Each row is a point. Each copy is the shape, with its points in the same order, turned, moved and blurred by noise. Say if it was mirrored as well.

Shape (7 x 3):
0.28,0.54,-1.39
1.76,1.01,-0.42
2.54,-0.57,-0.89
0.35,1.29,2.10
0.14,-4.01,0.64
0.43,0.82,-0.40
0.35,-1.86,-0.84
Copy 1:
0.01,-0.52,-1.01
1.34,0.47,-0.31
2.56,-1.23,-0.48
0.04,0.94,2.26
1.14,-4.31,2.11
0.18,-0.14,-0.16
0.79,-2.83,0.27
Copy 1 is: only turned
Copy 2, 7 rows:
1.23,-0.09,-0.74
-0.07,-1.42,-0.87
0.69,-2.32,0.48
-2.23,0.45,-0.42
0.69,0.19,4.22
0.22,-0.10,-0.76
1.40,-0.22,1.74
Copy 2 is: mirrored
Copy 3 (7 x 3):
1.41,-0.13,0.34
1.29,1.57,0.40
1.12,1.40,-1.43
-0.89,1.68,1.82
-2.41,-0.83,-2.76
0.80,0.47,0.55
-0.19,-0.78,-1.48
Copy 3 is: mirrored
Copy 4:
-0.89,-0.37,-1.36
-1.50,-1.36,0.13
-0.18,-2.71,-0.27
-1.38,0.59,2.21
3.85,-0.86,0.48
-1.14,-0.22,-0.22
1.51,-0.89,-0.70
Copy 4 is: mirrored

Shape, 7 rows:
-1.72,-0.63,-1.26,-1.23
-0.50,1.16,0.61,-1.45
-0.69,2.17,0.23,-0.44
-1.13,1.69,0.20,-1.31
-1.30,-1.57,-0.70,1.23
1.18,-1.80,-1.93,1.81
1.50,-1.30,2.11,1.24
Copy 1:
-0.86,-0.97,-0.11,-2.31
-2.50,1.04,0.35,-0.78
-3.25,0.09,0.08,0.38
-3.11,0.06,-0.25,-0.90
0.21,-1.31,1.29,-0.53
1.93,-1.32,-0.21,1.05
0.99,1.76,2.21,1.20
Copy 1 is: only turned
Copy 2, 7 rows:
-1.16,-0.86,1.26,-1.33
-0.37,0.52,0.81,1.01
-0.66,-0.56,1.37,1.86
-1.03,0.22,1.53,1.25
-1.23,-2.78,-0.60,-0.79
1.35,-3.70,-0.72,-1.20
1.05,-1.23,-2.94,0.89
Copy 2 is: mirrored
Copy 3, 7 rows:
0.08,0.78,-0.43,3.53
-0.64,2.60,0.36,1.71
-0.93,2.82,1.75,1.60
-0.82,2.82,0.59,2.09
-0.32,-1.12,-0.07,1.90
1.38,-2.00,0.73,0.88
-1.11,-0.03,-0.23,-1.72
Copy 3 is: only turned
Copy 4:
-2.00,-0.44,0.07,-1.52
-0.81,1.29,0.54,-0.04
-1.27,1.10,0.97,1.29
-1.62,1.10,0.80,-0.20
-0.12,-2.46,0.78,-1.27
1.05,-3.30,-1.32,0.10
2.95,-0.19,0.24,-0.56
Copy 4 is: only turned

Shape:
1.68,1.08,-0.21,-2.31,1.16,0.43
1.63,-2.19,-0.17,1.70,-0.83,-0.91
-1.43,1.32,-0.16,0.84,1.48,0.45
1.26,1.09,-0.29,0.19,-1.69,1.83
-1.01,-2.09,1.58,0.34,1.64,-0.44
-1.14,-1.63,1.27,-0.31,0.69,-0.50
0.31,2.10,-1.31,-2.03,1.47,-0.24
1.35,2.13,0.32,-0.34,-0.49,-0.22
1.17,2.19,-2.85,-1.22,1.62,2.95
-1.28,0.36,0.33,-1.63,-2.57,-0.26
Copy 1:
-1.19,0.39,-0.09,-2.78,-0.57,-1.84
2.64,-0.42,-0.10,0.30,0.77,-0.47
-2.66,0.17,-0.50,0.70,0.60,0.50
-0.43,-1.10,-1.55,-1.62,-1.73,0.99
-0.15,1.76,1.76,1.17,0.66,-0.49
-0.06,1.67,1.16,1.23,-0.44,-0.94
-3.18,0.05,-0.94,-1.99,-0.11,-2.25
-0.67,0.56,-2.30,-1.89,-0.34,-0.48
-3.29,-2.83,0.40,-3.25,-0.67,0.08
-0.59,0.28,-1.64,1.03,-3.17,-1.90
Copy 1 is: only turned
Copy 2 (10 x 6):
0.90,-1.34,1.43,0.85,0.80,-1.44
-0.30,1.09,-2.95,-0.69,-0.48,-0.63
-0.59,-0.51,0.28,2.24,0.60,2.13
-0.08,2.02,1.24,0.00,1.05,-0.40
-2.36,-1.96,-2.08,0.54,0.54,0.44
-2.60,-1.61,-1.19,0.51,-0.02,0.16
1.13,-1.53,1.97,2.07,-0.41,-0.27
0.32,0.94,0.80,2.01,0.48,-1.15
2.82,-0.63,3.01,0.20,1.31,1.43
-2.74,0.94,1.58,0.59,-1.56,-0.86
Copy 2 is: mirrored

Shape:
0.06,-1.19,-0.35,1.46,-1.56,0.33,1.70,-1.90
-0.94,-1.52,-0.17,1.72,-2.33,0.20,2.38,-1.25
-1.21,-1.30,0.19,1.86,0.26,-1.35,2.46,-0.96
1.10,-0.16,1.37,1.97,-0.13,-0.57,-2.04,0.76
0.43,-0.76,-2.15,1.91,-1.10,-0.16,1.74,-2.03
-0.56,0.89,0.17,-2.59,0.26,1.88,0.86,1.00
2.96,0.19,1.74,2.54,-0.20,0.45,0.22,1.27
2.65,0.35,1.65,1.91,0.25,0.86,-0.25,1.60
0.90,0.53,1.77,-1.09,0.06,3.52,-1.21,0.38
1.40,-0.36,1.54,-2.36,-0.05,1.63,0.90,-1.02
0.47,-1.82,0.27,-1.66,0.74,0.78,-1.20,1.02
0.81,1.23,1.07,0.77,1.92,0.30,-0.25,-0.36
0.41,1.28,1.24,-2.76,-0.11,-0.23,0.25,0.02
Copy 1 (13 x 8):
-1.93,0.54,-0.70,0.41,0.18,0.32,1.53,3.19
-2.01,0.66,-0.29,0.34,-0.90,-0.16,2.72,3.39
-0.63,0.18,-1.64,0.49,-2.14,-0.29,0.96,3.02
-2.49,-0.38,-2.18,0.81,0.48,-1.81,-0.08,-1.01
-0.78,0.09,-1.08,-0.20,1.12,0.05,1.27,4.11
0.53,0.70,0.19,-1.73,-0.06,1.41,2.25,-1.68
-2.29,1.08,-4.32,0.34,1.10,-1.12,1.58,-0.45
-2.11,0.90,-4.01,-0.23,1.21,-1.18,1.39,-1.09
-2.47,0.38,-0.88,-1.29,1.17,1.73,1.69,-2.73
-0.87,2.50,-0.79,-0.30,0.46,2.56,0.99,-0.88
-1.02,1.48,0.34,-2.09,0.16,-0.43,-0.35,-1.35
-0.30,-0.79,-2.94,-0.04,0.15,0.96,-0.08,-0.71
1.19,1.34,0.00,0.53,0.02,1.31,1.03,-1.86
Copy 1 is: mirrored
Copy 2:
-1.79,-0.69,2.90,0.86,-1.57,-0.10,-0.62,-0.47
-1.49,0.09,3.69,0.55,-1.39,0.40,-0.17,-1.38
-1.67,-1.19,2.05,-0.12,-1.03,2.37,-0.09,-1.48
-1.34,1.52,-0.72,-1.16,-0.80,0.83,-1.14,1.92
-2.96,-1.35,2.43,1.44,-2.03,0.04,0.54,-0.12
1.99,-0.81,-0.95,1.46,0.39,-1.48,-0.04,-1.33
-0.64,1.76,-0.12,1.61,-1.42,1.84,-1.97,2.26
-0.16,1.73,-0.72,1.65,-0.77,1.46,-1.86,2.11
1.59,0.38,-0.32,1.05,1.32,-2.04,-2.02,1.43
1.19,-1.15,-0.14,1.33,-0.62,-1.66,-2.90,-0.67
-1.00,0.28,-1.81,0.26,0.98,-1.13,-1.63,-1.00
0.27,-1.38,-0.89,0.22,-0.29,1.12,-0.84,1.66
1.94,-0.96,-1.50,-0.22,-1.64,-1.04,-1.10,-1.11
Copy 2 is: only turned
